Each point is reached from the start by the listed moves, each made once or not at all, plus a little noise. Is the number of moves made odd or even? Then give how often each move was made.

Moves:
(1): [ 58  12 -38  41]
(2): [ 0 35 21 24]
Start: [11 22  1 19]
Points:
[10 58 22 43] => odd (0, 1)

Moves:
(1): [30 -2  4  5 18 11  5]
(2): [ 25  46  12  -8 -17 -12  -1]
(3): [ 5  8 29 -1  2 27 12]
(4): [ -7  -4  -2  40 -10  -2  12]
(5): [-9 17  2 17 27 -9  2]
(6): [  2  23 -23   9   2  30 -14]
Start: [ -3  16  -9 -14 -10   0  -1]
Points:
[ 53  82 -16  -9  -7  30 -10] => odd (1, 1, 0, 0, 0, 1)
[ 38  95 -15  46  10  18   4] => odd (1, 1, 0, 1, 1, 1)
[-10  56 -30  12  19  21 -11] => even (0, 0, 0, 0, 1, 1)
[59 90 13 -9 -6 55  1] => even (1, 1, 1, 0, 0, 1)
[ 18  53 -26  17  38  30  -7] => odd (1, 0, 0, 0, 1, 1)

Moves:
(1): [ 33 -10 -10  -7  -3  10 -11  -9 -10   3 -11  18  -6  18  -9]
(2): [11 26  4  4  7  6 -1 -8 -4 11 -6 -6  3 -8 -6]
(3): [ -2  -7  51  -9   7 -10  16  -5   0   5 -24  -7   3   2  -9]
(4): [ -4  -6  -2  33   4   6   1  -3   4  -7   3   2  -6   2 -17]
(5): [  8  -4  -6  -8  35  -9  -3   0   5 -14   0   0   1  -4  -2]
(6): [ -6 -12  -6 -12  -1  39  15   9 -14  -4   7  -2  11   0  -1]
(7): [  9   6  -7   0  -8   0  35   2  19   5  10  -6 -18   4  -6]
(8): [  8   4  -3   0   1  -9 -14  34   3  13   9  -1  -5  11 -20]
(9): [  8   3  11  -2  -9  10 -16   6  32 -14   5 -15  16  11   4]
(10): [ -4 -22   4  12  15  22   5  -5  14  29   4   2   8  -4  11]
(11): [ 15   6   2  -2  -3 -10   2 -30  -3   3  45 -16  34   6 -16]
(12): [  1  12  11 -10   4   0  12   7  20   8   9  51  11   0   2]
Start: [ -8  -6  19   2 -14   7  11 -16  25  22   1   2   3   0   0]
Points:
[-17 -48  61  24   8  53  40   9  30  63   1  -5  16   8 -35] => odd (0, 0, 1, 1, 0, 1, 0, 1, 0, 1, 0, 0)
[ 31   8  69  11   3   5  56 -27  51  90  38 -36  26  10 -44] => even (0, 1, 1, 0, 0, 0, 1, 1, 0, 1, 1, 0)
[ 39  36  80 -22  16 -10  56 -44  95  25  39   3  53  11 -31] => odd (0, 1, 1, 0, 1, 0, 1, 0, 1, 0, 1, 1)
[  7  -5  86 -32 -17  37  45 -31  57  21  44  16  82  21 -16] => odd (0, 0, 1, 0, 0, 1, 0, 0, 1, 0, 1, 1)
[ 29 -31  49 -14  31  35  28  16  31  26  -7  65   9  24 -58] => odd (1, 0, 1, 1, 1, 1, 0, 1, 0, 0, 0, 1)
[  8 -19   2 -22  17  28  10  26  18  15  16  -4   8   9 -24] => odd (0, 0, 0, 0, 1, 1, 0, 1, 0, 0, 0, 0)

Moves:
(1): [ 42   9   2   3  -2   4  -1  -2  -6  -2  15  -3 -15  -8  11  -5  17  -2
  -1  -1   7   6  -7  -7]
(2): [  0  29  -3  -3   0   1 -11  -3  -8   7  -2  -4   6  -6  -1  -3 -12  -2
   1 -11  -1  12  -9  -7]
(3): [ -5   8  26  -7   8   7   0   5   1  -3   0  -2   9  -2   0  -1  10 -12
  16  -3   5   2  -1   0]
(4): [ 3  3  9 24  1  0  0  2 -5 -8  2 -8 -2 -1 -6  3  5 -5 -5 -3 -9  6 -4 -2]
(5): [-4  3 -6  3 35 -1  3  3  6 -4  6  8 -7 -6  6 -1  2  6 -7 -1 -4  3  6  9]
(6): [ -1  -2  -8   4  -2  42   3   7  -3  13  -3  -7   2  -4   2   3  -6   5
  11   5  -2  -4   6 -11]
(7): [  1   5   7  -3   0  -7  28  -4  -2   5  -4  -9   0   6  -7  -9 -10   9
   6 -12  -8  -3  10 -11]
(8): [ -4   0  -2 -11   0 -12   1  37 -26 -11   5 -28  -5   7   3   1   9  -8
   9  14  14  -2  -4   1]
(9): [-5 10  0 -4 -5  2 -3 17 26  1  3  2 -3  5 -4  0 -2  6  0 -5  5 -7 -1 -1]
(10): [  8  -7   9   7  11 -13 -21   8  17  40  -6  -1   9  -7  -2  10   0   4
  11  -2  -1   2   1   5]
(11): [ -4   2  -3  11  -8 -11   4  -4  -8   8  50  15   3   0 -13  10  -3  10
  -4   6   0   7 -15  -5]
(12): [  0  11   2  11  -3  -8  13  23 -12   2 -14  35  -1  11   4  -5   5  -4
 -13  -3   5  -1   6 -16]
(13): [ 14  -6 -14   0   5 -10  -5  -1   8  -5   3   0  35  -6  -7  -7   1   3
 -12   2  -6  -5   3   0]
(14): [  3  -1   9   0   6  -5 -10   7  -4  -6  -2  -4   5  28  -2   0   1  16
  -8  -1   4   6  -3 -11]
(15): [  0  -4   3   3  -6   1  -6  -1   7   0   9  -9   2   1  28  -7   1  -9
  10  -2  -6 -14  -8  -9]
(16): [  4   5   7  -4  13  -4  -1  -3  -3   1  -4   3   0  -3  -4  32 -12  -7
   0  11  -6  -7  -3  -3]
(17): [-14  12 -21   6   4   1  11   0   7  -6   2   0  -6   6   8  19  37   8
   7  -6  10   7  -5   5]
(18): [  2   3   3   4  -5  -6  -7  -3  -7  -7  -5   4   6 -12   5   3  -5  21
   1   0   5  -3   9   3]
(19): [ 14  -3 -15   1  10  -6 -11   7  -1 -11  -6   7   3  10 -11 -12 -13   3
  30  -6  -3   3  -1  -8]
(20): [ -1   2   0  11   4  -1 -13  -6  11   9  -4  -4  -3   3  -1 -13  11   6
   3  36   4 -10  -7  -6]
(21): [ -2   3  -1  15  -3  10   1  -7   2   8  -3  -4  -4  -5   0   4 -11   0
  -4  -8  35  -4  -6 -16]
(22): [ -2  -2   2  -2  -6   3  11   2   2  -9 -13  -2   4  -6  13   5  -5  -2
   0  14   4  25  -4   6]
(23): [ -2  11  -4  -1  -1  -3  -3   2   5   1   2   2   0   1   3   3  -1 -11
   6   4   7  12  29  -2]
(24): [ 7 11 -4  9  0  2  4  3 -6  3 -8 11 10 16  7  0 -7 -4 -1  7 15 -5 -2 31]
Start: [ 30  -8   1  -5 -13  21 -13  15 -15  -4 -23 -14  17  48  -4   7 -11 -11
  12   7 -19  10   0 -15]
Points:
[ 89  37  39 -21  59 -14 -20  65 -31  10 -25 -54  57  43   7  29  -9  -7
  29  14  -9  50 -11 -35] => odd (1, 1, 1, 0, 1, 0, 1, 1, 0, 1, 0, 0, 1, 1, 0, 1, 0, 0, 0, 0, 0, 1, 0, 0)
[ 31  46 -32  18  35 -23 -22  19  -8  30  13   8  31  36 -14  26 -17  38
  62 -22  -9  48  25 -27] => odd (0, 1, 0, 0, 1, 0, 1, 0, 0, 1, 1, 0, 0, 0, 0, 0, 1, 1, 1, 0, 0, 0, 1, 0)
[ 64  35 -22  11  30  34  36  59 -42  -5  41 -27  42  54   4  13  39   4
  35  17  15  16  -8  -3] => even (1, 0, 1, 0, 1, 1, 1, 1, 0, 0, 1, 0, 1, 0, 0, 0, 1, 0, 0, 0, 0, 0, 0, 1)
[ 42  90  14  33   9  40  14  95 -21 -15 -24 -40   5  41  58  -1  42  -5
  56  31  17  36  15 -63] => even (1, 1, 1, 1, 1, 1, 1, 1, 1, 0, 0, 1, 0, 0, 1, 0, 1, 1, 0, 1, 0, 1, 1, 0)
[ 68  23  49  10 -19   2 -42  84   0  -3 -11 -59  23  23  44  20  18 -27
  59  22  13  34   9 -22] => even (1, 0, 1, 1, 0, 0, 0, 1, 1, 1, 0, 0, 0, 0, 1, 0, 0, 1, 0, 0, 0, 1, 1, 0)
[ 71  20  37  29  36   2 -38  44  -6  29 -30  24  15  26  20  -5  30  10
  22  31   4  11   3 -30] => odd (1, 0, 1, 0, 1, 0, 0, 0, 0, 1, 0, 1, 0, 0, 0, 0, 0, 1, 0, 1, 0, 0, 0, 0)

Moves:
(1): [ 23 -14   2   1  -1   4  -1  10  -9   9  -1  16  16 -10  13  13  -9   2
   9   5   2   6 -12  -7  -5   9]
(2): [  1  17 -10  -7  -1   9   0   0   8   5   2   5  -7   3  -5   2   5   2
   3 -11   3  10   2  -2  -9 -10]
(3): [ 12  -5  23 -15  -3   4 -15  -3   8  -6 -14  -2   0 -21 -16   8   4   6
  11   2  10 -13   4   0  -3  14]
(4): [ 4  2 12 26 16  9 10 11  6 -3 -2  5  5  8  3  4 -3  4  2 -9  4 -9 -4  8
 21  1]
(5): [  3   0   0   1  21   4  -8   7   0  -4   2   2  11  -1   8   3   0  -8
 -13  12  -4  -3  -2   5 -10 -11]
(6): [-13   6 -14   8 -11  33  -1  -7  -5  -1 -10   2   5 -12   8  -1  11   2
   3  -7   2  -4  13 -10 -10   6]
(7): [  8  -4  16 -14  17   7  27 -16  -8   1  22 -12  11  -8  -6   0   7  -1
  13  -5   4  10  -3  -9   2  -3]
(8): [-8  0  0  4  1  6 11 19  2  6  0  1 -3 -7  7 -5 10  7  5 -5 -2  5  2 -2
 -6 -8]
(9): [ -9 -13 -18   2   6  -2   2   3  23 -15   6  -8   3  13 -22  11  12   3
   5  -1  11  -1 -11  -2   5  15]
(10): [ -5   8   5  -5  -3   5  -5  -1  11  14   4  -6  -3  -2   7   1   0 -13
   9   9   8   0 -12  -3  -7   6]
(11): [-11   3  -2   5  -5   7 -10  -3  -5  10  19   0  -6  -6  -4   4   6   0
 -18 -11   2   5  -3   9 -10   6]
(12): [-15  -4   1  -2   3   2   3  -8   0   6  -6  17 -10  -2  -4  -7 -12  10
 -10  -3  16   0   7  -6  -1   4]
(13): [-20  14   6  19  10 -19   3  10  -7  -9   4  12  26  -4  -7   4  -2   8
   1   2  -4   7   9  -5   1  -3]
(14): [  6   1  16  -9  -1   9  -3   6 -10   1   6   5   6  15  13  -1   2   1
  -5   1  -7   4   4   1   1   6]
(15): [ -7  11  -4   6   3  -8  -4  -2   2 -15   5   7  -7  -6  14   3   2  10
   4   0   1  -5  -5   0   5  -3]
(16): [-15   2   0   9   7  -1  14  11 -13   0 -10 -16 -15  15   3  32   7 -12
  13  -6  -2   0   3  -6   1  -7]
(17): [  7  -4 -12   4   2 -13   5  -3   6  13 -15   4  12   5   4   2  36   2
 -15  -6  11   4  -4   3  -2  -6]
(18): [-10   6  -3   1  12  -1  -6   0  -6  10 -17  -9  10   6   0   0  -6  31
   2  -7   0  -6  -1   2  -7   0]
(19): [ -2 -15  -5   3  23 -15  -9  -1  -5  -1  14   3  -3  -3 -12 -18  -1   8
  28 -20  -2  -9  33 -14  14  12]
(20): [  4   2  -2  15  -2   4  -5  -5   5   7   1  10  -5   1  -1   7  11   9
  -1  16 -14   3  -1  -1  -5  -3]
(21): [-10  15  -1  -2   4   9  -8   8 -17   1   5 -14  -6   7   5   1  -7   3
   4  12  18   3  -1  16  16  -9]
(22): [ -2  -8  17   6   3  -2 -12  -5   6  -9  -4  -5  -4 -12  17  -4  -4  -9
  -6  -4  -2  26   6 -15   9  -6]
(23): [ 12   2   0   9  -7  -9  13   2   8   0   2  -9   0   3  15   1  -4  17
 -14   1   7  -2  29  -6  -8   3]
(24): [ -6  -4 -11  -5   0  -8  -3 -10   4  -2  -4   6   2  -7   4   1   0   2
   0   0  -9   8   9  21   1   3]
Start: [-32  31  11  11  -1  -8   4 -11  -8   1 -14  -9  -6  15 -19  -9 -23  10
   8  -1   8  10 -15   6  -6 -13]
Points:
[-41  36 -14  31  59  38  21 -28  15  16 -24  -3  47  40 -16  19  50  58
  -2 -17  10  23 -13  21 -18 -18] => odd (0, 1, 0, 1, 1, 1, 1, 0, 1, 0, 0, 0, 0, 1, 0, 0, 1, 1, 0, 1, 0, 0, 0, 1)
[-53  51  50  66  17  26  -6  18 -41 -11 -17  23  20  -5   4  57  -5  26
  30 -24  20   2  -2  -7  -5  18] => odd (1, 0, 1, 1, 0, 1, 0, 0, 0, 0, 1, 0, 1, 1, 1, 1, 0, 0, 0, 0, 0, 0, 0, 0)
[-95  66  45  22  50  -7   6  -7 -30  29   6  -8  17   1  27  -8  11  58
 -14 -15  53  62 -15  -1  -4 -31] => even (0, 0, 0, 0, 0, 0, 1, 1, 0, 1, 1, 1, 1, 1, 1, 0, 1, 1, 0, 0, 1, 1, 0, 0)
[-58  24 -37  46  40  15 -12  -1 -22  37 -40 -22   6  38 -15  36  32  43
  67  -9  40   9 -10 -13  -3  11] => even (1, 0, 0, 0, 0, 1, 0, 0, 1, 1, 0, 0, 0, 0, 0, 1, 1, 1, 1, 1, 1, 0, 0, 0)
[-31  31  35  12  25 -23 -10   2  29  15 -49  11  44  10  -8  21  -2  75
  -3 -14  63  44   7 -31 -34  13] => even (1, 1, 1, 0, 0, 0, 0, 0, 1, 1, 0, 1, 1, 1, 0, 0, 1, 1, 0, 0, 0, 1, 1, 0)

Moves:
(1): [ 25   6   0  -5 -10  -9  -2   4  21  13 -12   4  -4  -7  10   9   4   0
  -9  -6   2 -13  -4   0   5 -11]
(2): [ 11  25  -6  11  -4  -2 -10  -4  -7   0  -8  -6   3  -7  -2 -19 -17   7
  -6  -8  -4  13  13  10  -9   5]
(3): [ 13   6  31  -5  10  -7   8   9  -2  -6   4  12  13  15   9  -8   1  -2
   9   2  -4   5 -14 -23 -10 -20]
(4): [ -5  -9 -14  10  -5  -7   7   8 -11   1   1   5   4  -6 -11   0   9 -13
  15  -1  -5   1  -4  -1  11   2]
(5): [  2  -6   8   5  18   7  -1 -10 -13   1  -7   7   3   1  12  15   5  -3
  -9   1 -17  -3   5  10 -19   0]
(6): [ 8 -3  8 13 -3 21 -6 -3 10  1 14 -3  7 -3  4 -9 -2 -2  0 -3  5 -8 -2  5
 -2  9]
(7): [  4  -7  -2 -10  14   3  14   3  -4  -9  -4  -8   5  -8   4   3   6   8
  -4  -5  11  -9   2   9  -1   3]
(8): [ -2   8   5  -6   5   4  -9  11  -6   0  12   3  11  -7  -2   4  -7  -3
  -7   0 -16 -15  -2   8 -10  -9]
(9): [ -4   2  -7  10  14  -7  -3  -9  32 -16  -8   3 -19  -8  13  -5   0 -19
   5  -2 -21   4  -1 -13   1  -5]
(10): [-12   1  -3   1   0   5   8  -1   6  11  -2 -18  15  24  -8   9  -7 -10
   2   4   9   8   5   2  13   4]
(11): [ -2   9  -8 -10  10  -1   5  -4   4  -1   5   4  -1   6  -6  -3  19   7
   5   5   3   5 -13   1   0   4]
(12): [ -6  16   3  -7  -3  19   5   3  -6  -7   0  17  11   7 -18   4  -3   8
  -5  -6   6  12   5  -5 -11  -7]
(13): [ 10  -5  -9   0   5   0  -7  -8  -2 -10  10  -2  12  -2  -2   9  11 -13
  -2  16   8  11  13 -12  -5 -11]
(14): [  7  -3   8   8 -12   5  -3   9  -6 -16   2  -4  -2  10   9   6   3  -9
   4   0  -1   1   6   2  -6   3]
(15): [ -2  -8  -6 -11  -5  12  12   0  -1  15  18  13  -1  13  25  -7  -5  -9
  -2 -15   1  12  -6   7   2  -3]
(16): [-13   4  -1  15  -6  -1   5   0   5  -4  -3  -4   3  -8  26   9  16  13
  -4  -4  -7   1 -17 -10   6  -1]
(17): [-19 -10  21  -6  -6   1   1  -2   9 -16 -15  -3   3 -17   6  -9  27 -10
  -3  13  -3  -3  20  -4   6  -9]
(18): [ -3   5 -19  12  -1  -2  -1  12  14   9 -13   1 -14  11   6  -2  -2  35
  15  15  -2  -7   4 -14  -8 -14]
(19): [ 6 11 -4 -9  4  1 -4 -1 -4 -2 -5  3  1  1  0  5 -2  1 29  4  0  0  8 -5
  0  3]
(20): [  5   8   1  -4 -10   6  20  -2   0   1   0   6  -2  -4   6   0  -5 -13
   6   8  -6  -5  -5   4  -1  -2]
(21): [-14  12   6  10  17  18 -15  -1  -2  -3 -12  16  -7  14  19   9   4   0
  -9  -1  32  -5  -5  -3   8 -15]
(22): [  2   0   6   3   3   2   3   9   3   4   4 -16  -4  -6   8   9  -6   2
   8   4   0  21   8   5  -1   2]
(23): [  8   5   7  11  -3  10  10 -21   5  -5  21  -7  -4   7   1   6   6   6
 -11   3  -5  -1  21   4  11  -6]
(24): [  2   4  -2  13  -3   0  -4  -7  28  -9   6  10  25   1  15  -1 -19   1
  16  12  -9   7  12  16   4 -13]
Start: [  3   8 -13 -15 -19  -1  -1 -17   4   4  -2  -2   9  -1  -1  -3 -12   7
  -2   8 -17  -4   5  -1 -15  14]
Points:
[-33   9  -8  31  -2  36  11  -7  62 -33   0  19  21  45  90  -3  61 -24
  33  39  -1  21 -10 -64   2 -43] => odd (0, 0, 1, 1, 0, 1, 0, 0, 1, 1, 1, 0, 1, 1, 1, 1, 1, 1, 0, 0, 1, 0, 0, 0)
[  9   9 -23  39 -16  14  37 -29  82 -45 -16 -10  45 -16  84  50  34 -22
  12  63 -80 -28  58  -1  -9 -56] => odd (1, 0, 0, 1, 1, 0, 1, 1, 1, 1, 0, 0, 1, 1, 0, 1, 1, 1, 0, 1, 0, 0, 1, 1)
[ 24  52 -35  -9 -35  37  21  -2   1 -20  49  27  66   3  24   1 -32 -27
  29  25 -39  61  31  34 -40 -17] => odd (0, 1, 0, 1, 0, 0, 0, 1, 0, 0, 1, 1, 1, 1, 1, 0, 0, 0, 0, 1, 0, 1, 0, 1)
[ 12  47  43 -17 -33  17  22  -4  81 -43 -17  27  60  12  40   8 -17 -48
  17  35 -60  -2  28 -16 -24 -55] => even (1, 0, 1, 0, 0, 0, 0, 1, 1, 1, 0, 1, 0, 1, 0, 0, 1, 0, 0, 1, 0, 0, 0, 1)
[  2  45  15   4   8  40  15 -35  60 -63  24  48  48  28  95  22  37  12
  37  51 -83  25  46 -39 -53 -75] => odd (0, 0, 1, 0, 1, 0, 0, 1, 1, 0, 1, 1, 1, 1, 1, 1, 1, 1, 1, 0, 0, 0, 1, 1)
[-29  31  48   5  24  40  18  11   5 -63  -9  37  74   2  72  32  42   9
  13  31 -26  15   6   7 -39 -46] => odd (0, 0, 1, 1, 1, 0, 1, 1, 0, 0, 1, 1, 0, 1, 0, 1, 1, 0, 0, 0, 1, 1, 0, 1)
[ 11  39   6   3 -24  20  13  -1  51 -23 -32  64  49  10  41  10  13  -1
  31  61   2  -1  26 -44 -17 -86] => even (1, 0, 1, 1, 0, 0, 0, 0, 0, 0, 0, 1, 1, 0, 0, 0, 1, 1, 0, 1, 1, 0, 0, 1)

Moves:
(1): [  7   3 -10  -2  -2   8   8  18 -20   1   5   9   7  -1   2  24  -6  -9
  -1   2 -11 -24 -10   4 -10   0  -6]
(2): [ -9   1  -4   0  -6  -8   8   2   3  -5  -6  -8 -12   4  -6  -1  -2   6
   0   8  -4 -12  11  18   6   0  -5]
(3): [ -8 -17  -6 -14   6  -5  -2  12  -2   4   4   8 -21   2  -4 -11 -12  16
 -10  11  -1  10 -12  -1 -11 -13  13]
(4): [ 5  1 -2 -3  7  4  0  6  8 13 14 -7 -6  0 -6  0 -9  1  7  7 -4 10 10 16
  6 -3  3]
(5): [-10   4  10   6  10  13   9   0  -4  -1  -5  -8  -5 -10 -10  -3  -2  -3
  -1   5   0  -6  -7 -10  -2   2  -2]
(6): [ -3  -1   5   8   3   5   9   3  -1  -3   7   1  -5  -3   4  -8  -9   8
   7  -5  -3  -5  -1  -4   8 -19   2]
(7): [-22   3  24 -14  17  -5 -18 -12   1 -15   2 -11 -10  15   6   2   1 -16
   3 -11  11  14  -6   9  -4 -14  -2]
(8): [ -5  -7   9  -4   7   0  10   4   6   4 -15  15 -10  -3   6 -17   1 -11
  -4 -12  -5  -1  14   8  20  -6   0]
(9): [-12   0   6   2  12  -5  10   1  -4   9   2  -7   0  22  14  -2   0   2
   5  23   2 -16 -21   1   1  -6  -4]
(10): [  0  10  11  -9   0   7  -1  19  18   7  -5 -23  -1   3  -9   3  12  -2
  27   5  14  -4   6   9  -5 -13  -6]
(11): [  2   1   1 -13  -4   4   0  -4  -1  -2   3   4   5 -18  10   1   0  -4
  -2   7 -12  -2   6  -5  -4  -2   9]
(12): [  9 -14   7 -16   4   5   0  -7 -10  20   8  -4  -8   9  -3  -6  -3  -2
  18  -8   8  -2  -4  19   1  10 -10]
(13): [ -1 -17   1   5   6  -7   4   7   0  10   3   2   2  -3   0   7  11  10
 -12   0   7   4  12   1  -5  -1  11]
(14): [ -1  -5  -5  10   4  -1  -3  -5  -8 -11   9  -3   3   6 -15  -7   2  -7
  13   5  -7  -6  -4  -1   1  -7   3]
(15): [  4  -2  -8  -7   0  -6 -20   4 -10  -4  -8  -7 -12 -22   2  -8 -13   0
   8  -5 -10  -2   3 -12  12   2  20]
(16): [ 11   8  -1   2  -5  -6   5 -17   1   3  -5   7  -4  -4 -11   4  16  -3
  -3  -1   2   2  -3   3   7  -1   0]
(17): [ -9  21  -2  -4   9   3 -12  -8   6  -2   5   2  -6  13  -2  -4 -11 -12
   0   9   1 -13  23 -24  -1 -11   9]
(18): [ 13   4   7  10  -8  -9   1   1   6   7   4   4   2   2  -3  -5   2  -7
   0  -1 -11  18   2  -2  -9  -1   3]
(19): [  9  -5 -22  22  -2   0  19  -1  -5   2  -1  -2   2   4 -18   6  -7  -7
  -7 -14   3   4  -5   2   2   3  23]
(20): [ -9   4 -11   1  -4  14 -10 -21 -15  13   4  -4   1   0  -6 -13  -3  -6
  -2   4  -4   3  -2   9   4 -10  11]
(21): [  2   9   6  -6  12  11   6   4   0   7 -15  -5  20   4  -7   1  -9   3
   2  -3  -4  -6  16  -2   4  -9  -5]
(22): [ -3   0   9  10   6  14  11   5  14  -1   7   3  -8   6  -6  -8  10   8
 -17 -11 -10 -10  -1   5  10   1  13]
(23): [ 16  -5   6 -13  17  -8  -2  -2 -22 -11  12 -15 -15  17  12 -23  12  -6
  -9   5  12 -10  -1   4   7   4  -2]
(24): [  4   3   1   0   0   7  -1  -1   1  -7 -11   1  -6   2  14   1   7  -1
  -2  -7  -5  10   1  -7  -3   9  -6]
Start: [ -5 -25  -6   4   6   6  -5  -4  -4 -12   1   8   6  -5  10   1 -11   7
  -5  -4   5  -1   7  -4   9   7  11]
Points:
[ -2 -18  28 -82  66  37  -9  -9 -51  30  21 -38 -33  47  23 -17  -5 -21
  27  29  13 -13 -13  54   0 -43   5] => odd (1, 0, 1, 1, 0, 0, 1, 0, 1, 1, 1, 1, 0, 0, 0, 1, 0, 0, 0, 1, 1, 0, 1, 1)
[-24 -39  25 -45  47  34 -21 -35 -19  13 -28  11 -54   5   2 -53 -18  -7
 -11 -47 -12  19  15  28  47 -23  46] => even (0, 0, 1, 0, 0, 0, 1, 1, 0, 0, 0, 1, 0, 0, 1, 1, 0, 0, 0, 1, 1, 1, 0, 1)
[ 10 -27  30 -10  63  12  37 -15 -21  11  34  -2 -63  27 -20 -22   3 -48
 -34 -19  -7 -28  51  43  30 -15  55] => odd (1, 1, 0, 1, 1, 0, 1, 1, 0, 0, 1, 1, 1, 0, 0, 1, 1, 1, 1, 0, 0, 1, 1, 0)
[-34 -35   1 -17  91  35  16  -6 -54 -11  16   6 -33  63  18 -41 -15 -34
 -49   1 -17 -44  19   1  18 -54  77] => odd (1, 0, 1, 0, 0, 0, 1, 1, 1, 0, 1, 0, 1, 1, 0, 0, 1, 0, 1, 1, 1, 1, 1, 1)
[ 12 -25  10  -1  34   2  47  -1 -13  -4  -2 -13 -23  14  17 -34  14 -17
  11   3  18 -34   3  15  43 -35  33] => even (0, 0, 0, 0, 0, 1, 0, 1, 1, 1, 1, 0, 0, 0, 0, 1, 0, 0, 1, 0, 0, 0, 1, 0)
[-42 -34  38 -44  95  19  16  11 -57  -2  13 -26 -52  68  29 -21 -34   1
  -7  25  20 -55   8   4  -2 -43   2] => odd (1, 1, 1, 0, 1, 1, 1, 0, 1, 0, 0, 1, 1, 0, 0, 0, 1, 0, 0, 0, 1, 0, 1, 1)
[-37 -45  25   7  45  54  32 -29 -28  16  20   6 -23   6   4 -60 -13  -8
  11   5 -23 -46 -12  21  46 -30  31] => odd (0, 0, 0, 0, 1, 1, 0, 1, 1, 0, 1, 1, 0, 1, 0, 0, 0, 0, 0, 1, 0, 1, 0, 0)
[ -5 -27   6 -39  64  25 -12 -19 -55 -12   6   3 -36  34   2 -37 -13 -32
 -12  -6 -10   1  12  38  30 -43  19] => odd (1, 0, 1, 1, 0, 0, 1, 1, 0, 0, 0, 0, 0, 1, 0, 1, 0, 0, 0, 1, 1, 0, 1, 1)
[-29 -27  -7   4  47   0 -13 -22  -3 -32  -1  19 -60  13 -31 -40 -21 -26
 -20 -33 -10  -2  17 -15  45 -40  91] => odd (0, 0, 1, 0, 0, 0, 1, 1, 0, 0, 0, 0, 0, 1, 1, 1, 1, 0, 1, 0, 0, 1, 0, 0)
[  5 -56 -29   4  40  45  44 -14 -54  36  14  17  -3  27 -19   0  -3   8
 -24   4 -27 -32 -20  24   4 -18  65] => odd (1, 0, 1, 0, 0, 0, 0, 0, 1, 0, 1, 1, 1, 1, 0, 1, 0, 0, 1, 1, 1, 1, 0, 1)
[-25  -2 -13 -35  31  30 -31 -50 -35  -4 -17 -25 -21   7  -1 -19 -50 -33
  11 -25 -11  -6  51   3  24 -15  56] => even (0, 1, 0, 0, 0, 0, 1, 0, 0, 0, 1, 1, 0, 0, 1, 0, 1, 0, 1, 1, 1, 0, 0, 1)
[ 13   0  50 -59  54   2  -9 -40  -6   0  -4  -8 -46  37  20 -45  -6 -48
   4 -13  -4   8  76  32  38 -17   6] => even (0, 1, 0, 1, 0, 0, 1, 1, 0, 0, 1, 1, 0, 0, 0, 1, 1, 1, 0, 0, 1, 0, 1, 1)
